Each row of a before or after table is a point. The points were changed in one or more steps. Then noise was added and the rows were shuffled. The steps act on how far a point lies along the listed directions, d1 being the first. Write out the steps. A step turns or swaps two directions, mirrors them in a line or flattens them onto one, adds a multiple of one to another, or multiplies one. Angles are multiples of 10 degrees, from the lower direction toward the higher: turns from -170 to 170, lines from 10 to 170 but not 90. Use the fewest steps. Two steps may share a direction if one is a turn and the other turns, adds or multiplies; they go together, in the order done. Otherwise the lowest direction goes first.

Directions:
(1): [38 22]
(2): [ 22 -38]
Before (8 x 2):
[[ -8   3]
 [-18  -6]
 [-14  18]
 [-14 -29]
 [ 61  32]
 [ 34  11]
 [ 81  16]
 [ -7  22]]
After (8 x 2):
[[ 69 -54]
 [ 10  20]
 [ 39 -19]
 [ 66 -26]
 [-28  -9]
 [-14   8]
 [ -1  24]
 [ -4  11]]
Steps: turn d1 and d2 by 50 degrees

Directions:
(1): [ 38  45 -11 -17]
(2): [ 34 -24 -32  34]
(3): [-27   4 -52 -19]
(4): [-22  36  -3  45]
Before (10 x 4):
[[-54  -3 -15  21]
 [ 54  20  29   5]
 [ 37   1 -10 -11]
 [-39   0  15  11]
 [ 62 -20  32 -11]
 [  9  13 -34  32]
 [-40 -14 -24  27]
 [ 33  -8  12   2]
 [-85 -52  -1  -7]
 [-50 -36  -7  50]]
After (10 x 4):
[[ 63  43  16 -57]
 [ 49   3 -28 -56]
 [  7   4  -6 -37]
 [ -2 -27  11  19]
 [-33 -46  12  22]
 [ -5 -48  40  34]
 [-11  -7   4  35]
 [ 24  24 -28 -43]
 [ 28  18 -30 -31]
 [  0   0 -41   7]]
Steps: turn d1 and d3 by -130 degrees; turn d3 and d4 by -110 degrees; multiply d2 by 0.7

Directions:
(1): [ 18  -4 -53 -62   6  15 -14 -11]
(2): [-48  -1  -7   8  48 -13 -30 -43]
Before (12 x 8):
[[   4    1   28   18  -12  -22    9   16]
 [ -47  -15   59   86   24   -4  -14  -27]
 [  -8    4  -36  -52   37   -3  -32  -12]
 [ -10    2  -35  -38   53   27   -5  -36]
 [ -30    9   -6   17   33  -17  -33  -11]
 [  22   -3  -69  -51   15   34  -34  -44]
 [ -10    9    7   19  -40    0   45   28]
 [  17   -3 -118 -116   34   29  -30  -36]
 [ -19   17   -9  -13   40   11  -49  -34]
 [  34    4  -13  -13  -53   28   24   41]
 [   3   12   18   18  -35    8   24    7]
 [ -32    4   61   67   24    4   19    6]]
After (12 x 8):
[[ 13 -16  23  29 -19  23   3   7]
 [ -7   5  10  24 -25  11  13  22]
 [-13   1 -34 -45  42  -6 -34 -12]
 [ -4  -1 -52 -25  32  23 -41 -59]
 [  7   2  24  10 -14 -19  12  18]
 [ -1  15 -20 -31  25  19 -45 -25]
 [-16   7  13  28 -36  -4  43  24]
 [ -2  12  21  24 -34   7  23   6]
 [  1   8 -20  -8  16  -6 -26   4]
 [ 10   3  35  27  -5  21  31  27]
 [-11   4 -35 -36  52  29  -3 -36]
 [-33  -2 -88 -71  69   8 -42 -58]]
Steps: flatten d1 and d2 onto the line at 40 degrees

Directions:
(1): [ 13 -22 -25  -1 -62  31 -48  16  -6]
(2): [ -9  37  16 -40  18   8 -22  54 -39]
Before (9 x 9):
[[  20  -25  -12    5  -40   24  -35   -5   20]
 [  -4  -31  -23    0  -36   17  -31  -16    9]
 [   1   -1    1    8   17  -14   -4  -11   19]
 [ -21   18    1   -6  -19   11   -3   26  -10]
 [  15  -10    6   24    6   -7   41  -60   28]
 [  13  -56  -61   35  -83    3    2  -62   51]
 [  10   45   11  -29  -17    3  -16   38  -22]
 [  34  -77  -37   20 -121   38  -63   -4   20]
 [ -10   36   22   -4   -5   -6  -10   33  -14]]
After (9 x 9):
[[ -3  16  10  11 -27  -2 -12  14  -2]
 [ 11  -2   4 -15 -14  20 -31  18   1]
 [ 16  21  -4 -11 -40   7 -15  17  -6]
 [-19  11  -5   2 -28  10  -3  19  -4]
 [-12  -8  -8 -17 -10  13 -26   3  -9]
 [-10   9 -19 -17 -12 -12  10  -4   4]
 [ -3   1   3   8  19 -15  -5 -10  17]
 [ 10  10  18   9  29 -11  44 -40  12]
 [ 14 -14   3 -31 -53  24 -56  52 -25]]
Steps: flatten d1 and d2 onto the line at 30 degrees

Directions:
(1): [-53 -33  -7 -48   6  29 -54  22  -3  -8   5 -29]
(2): [ 28 -51  40  21  17  48  27  38 -33 -17  -8  -1]
(3): [  8  -2 -27  25 -15 -41 -44  37 -41 -45 -17  30]
(4): [ 62  20  -9 -12  -7  31 -47 -28 -36  29 -19 -24]
(5): [ 27 -38  17 -30 -56 -19  -5  22  44  23 -38  15]
(6): [  6  16  43  11 -52  14 -16 -24  17 -62  29 -22]
Before (9 x 12):
[[ 17   5  -9 -49 -25   3 -43  -7  11  18 -31   7]
 [-19 -19  10 -18 -12 -26  -8  -3  41   1  13 -11]
 [ 21  -2   2 -37 -21  -6  22  -5  33  60 -19  -1]
 [-54  79 -47 -10  29 -62  -9 -23 -10   3  19  15]
 [-44  57 -44  12  82 -18  -6 -33 -23 -27  45 -20]
 [ 17   5 -12 -37  -8   5 -18 -15  16  39 -19   0]
 [  8 -19 -21  -6   0 -17 -14  22  12  19 -27  10]
 [ 50  -6  18  24 -57 -23  38   6   4  -1 -16  16]
 [-72  35 -57  25  63 -41   7  -6 -29   7  22  -2]]
After (9 x 12):
[[ -51  -19    4  -61   -7   -5   -3   13   52    3  -11    9]
 [  17  -39   -8  -29  -23  -16   -6   27   44   40  -41   10]
 [ -11   -6    0  -28    4   12  -37  -21   11   12   25  -44]
 [ -12  -12  -62  -32  -13  -46  -87   26  -29   30  -44   -4]
 [ -42  -21   -2  -48   -7   -3    4    3   50   19    0    7]
 [ -10  -12   10  -49  -14    4   36   -3   56   58   -8  -10]
 [ -55   32  -51  -73  -12  -47 -100   13  -12    9  -20   -6]
 [ -31   28  -59   -8   47  -34  -78   11  -44  -39   13   -8]
 [  52   11   24   33  -34   -7   64  -18    4   11    5    7]]
Steps: add -1 times d2 to d1; turn d3 and d5 by 40 degrees; add -1.5 times d6 to d5; multiply d4 by -1

Directions:
(1): [  5 -16 -38  15 -29 -49  36 -25 -56   8 -13  54 -28  21  37 -30 -17   1]
(2): [ 21 -15   4 -18  21 -45 -37 -40  40 -24 -22   7 -76  10 -27  18  13 -34]
(3): [-69  39 -17  34  33  -1  -1 -22  31  28  -8  50  13  31 -24  -7  40  15]
(4): [ 30  14 -23  -4  39  67 -16   8 -23   1  34  12 -48  25  51   3  43  -3]
(5): [ -6  14  47  12 -19  -5  67  39  45 -22   2  38 -22 -29  37  23  23 -26]
(6): [ 53 -39 -12  13  -1   7  29 -10 -13  27 -43   3  44  12 -23  40  65 -23]
Before (8 x 18):
[[ 19 -22  -5  21   4  42  -9  20 -19  15  24 -31   3  -7  12   5  24   0]
 [-23  29 -27  17  10  12 -23 -17   5  11 -33  18  -2  25 -27  -4  26   7]
 [  3 -13   0   5 -12   8  -1  -9  -8 -13   0   5 -13  -4  12   2  -3  16]
 [-13  18 -21  22  18  21  12  -6 -33  26  -5   7  29  19 -14 -20  15  10]
 [ 25  -4 -61  -5  19  24 -64 -61 -69  34   0 -24  18  47 -24 -24  -9  33]
 [-31 -13  38 -30  -1 -16  -9  10  49  20  -1 -58 121 -49 -92  -4 -25  28]
 [ 17 -15 -14   5 -11  19  15   4 -47   2   7  16   5   4  23 -17   0  -4]
 [-60  66  20  -2  -9  40 -11  37   2 -41  62  -5 -38 -13  46 -42 -60  31]]
After (8 x 18):
[[ 26 -35  21  17 -23   0  18  21  -5  -3   9 -19 -16 -27  15  12   8 -21]
 [-74  35  42   5  35   7  28  10 100  21   9  28  72 -23 -58  10  54   9]
 [ 14  11  -1  19   4  13  46  14 -19   0   5  30 -21  -1  28  -4  28 -16]
 [ -1 -17   3   5 -15   6   0  -8  -3 -15   1   0  -7 -12   6  -1  -4  13]
 [ 23 -25   4   4 -24 -18  31   2 -22 -20 -11  31 -18 -11  19  -9  -7 -25]
 [ 14  19   9  24 -48  48  85  40 -54  16  21  18  54 -16  63  -7   4  19]
 [  0  33 -28  15  10  52   2  17 -31  10  -9  19  -6  17  20  -9  29   8]
 [-41  67  77 -35  22  53 -68  48  96 -77  59 -70 -53 -49 -16   7 -47   3]]
Steps: add 1 times d6 to d1; turn d2 and d5 by -110 degrees; turn d3 and d4 by 60 degrees

Directions:
(1): [ -8   2  25  34  25 -16  46  21  -5 -29 -63   1  44 -68 -11  30  -6 -34
   3  15]
(2): [ 19  -8  33  22 -54  21  45   6  -5 -31 -31 -39 -11  19 -29 -24  15  66
 -42  -9]
(3): [ 43 -28 -48 -16 -42  -1   8 -17 -20  50 -11  29  -9 -58  -4 -16 -19  -9
 -56  28]
(4): [ 16  33 -26  54 -22  27 -21 -27 -30 -36  22 -42 -24  13 -34  16 -10 -56
   1  45]
(5): [ 17  34 -46  22 -14  15   7  -9  19  19  -1 -26  21 -20 -14  15 -57  16
  27 -88]
Before (14 x 20):
[[-33 -38  93 -36  28 -19  28  25   8 -13 -69  20  12  10  22  -5  48  23
    3  51]
 [  0 -22  60   3   2   3  -6   9   9 -19  13 -24 -23  57 -27 -24  46  44
  -25  21]
 [ 15  26 -78   1 -11   0 -25 -31   3   2  49 -18   8   5 -29  24 -27 -41
   13 -13]
 [-10   1 -86 -57  18  -2 -85 -30  16  89 100  39 -20  48  46 -29 -47 -12
   23 -53]
 [ -9 -12  65   8  22 -18  58  19   1 -40 -44   1  18  25  -2  -9  16  17
   -3  36]
 [-15 -13  48  -5  44 -33  54  18  27  15 -50  18  17 -23  24 -15 -13  23
   11 -25]
 [ -4  32 -60 -13  12 -40 -39  -3   6  69  40  21  14 -59  12   6 -58 -48
   33 -40]
 [  2 -11  43  18 -50  26  13  18   5 -46  -9 -27 -16   4 -11 -30  46  59
  -21  20]
 [ -3 -39 -49 -21  -9   3   7 -11   3  57 -27  56  21 -69  16   0 -18 -32
  -27 -22]
 [-58   0  -6 -70  43 -10 -30  17   5  39  45  42  -1  14  30 -16  22  -9
   38 -21]
 [ -7  -8 -20 -29  12  13 -11 -13   3  28  34  30 -17   4   8   9  14   5
  -11  31]
 [-21 -12  44   9  14 -12  22  41   9 -24 -27 -14 -18   4  -3 -20  19  39
    3  26]
 [-15  10 -48 -32  67   8 -75 -37   3  42  49  42  16  -7  33   7 -13 -72
   39 -14]
 [  8 -14  35  25  -7  22  28  17   3 -54 -53 -46  25  24 -23   4  -8  55
  -12 -27]]
After (14 x 20):
[[ -1 -32  35 -47   9  16  13  -1  15  29 -12  20  16   6  16 -41  23  71
  -43 -45]
 [ 27  -6 -37  23   0  10 -14 -10 -18  -7 -17  -4  13 -31 -11  24 -41 -42
  -14  32]
 [-11 -39  64 -48 -24 -54  24  37  -4  28 -11  32  -1 -15  20 -46  39  52
  -46  31]
 [  5  42  20  41 -11  18  40  -4  23 -22 -73 -59  28   5 -21  21 -41  35
   43 -64]
 [ 31  43 -47  58  -2  27 -45 -29   2   7  56 -61 -14  23 -49  16 -38 -25
   22 -22]
 [ -8  43 -34  48 -13  28 -48 -19  -6 -33  42 -40 -13 -26 -11  16  -7 -44
   36  13]
 [-49 -48  74 -10   9   9  30  22   2 -38 -45  20  11  21  14 -12  63  18
  -26  11]
 [ -5 -35 -28 -65  13 -29 -11  -7  11  16  26  41   3   4  11  -6  38 -10
  -21  25]
 [ -9  11 -12  -1 -60  34  37   4 -20   0  11 -29 -25  22 -25 -45  12  63
  -18 -42]
 [ 14   3  33  28  -5  -6  68  11  14  -5 -58 -18   0 -21 -17 -31 -16  26
  -24  -5]
 [-13  17   9   3   9  22  -1  -7   9 -11  35 -11 -18  36 -10  16  13  30
    4   0]
 [ 14 -22 -18  -6 -58  30 -39 -26 -29   7  65 -17 -66 103  -6 -68  15  45
  -51  37]
 [ 13  25  -6  36   9   2  47  -8  12  -6 -32 -12  35  -6  -8  11 -48   2
   20 -35]
 [  2  17 -13  51   0   4   6  23   6  -9 -14 -37 -10 -20 -15  -5 -38   8
   22 -10]]
Steps: turn d2 and d4 by 110 degrees; add -1 times d1 to d4; turn d3 and d5 by -130 degrees
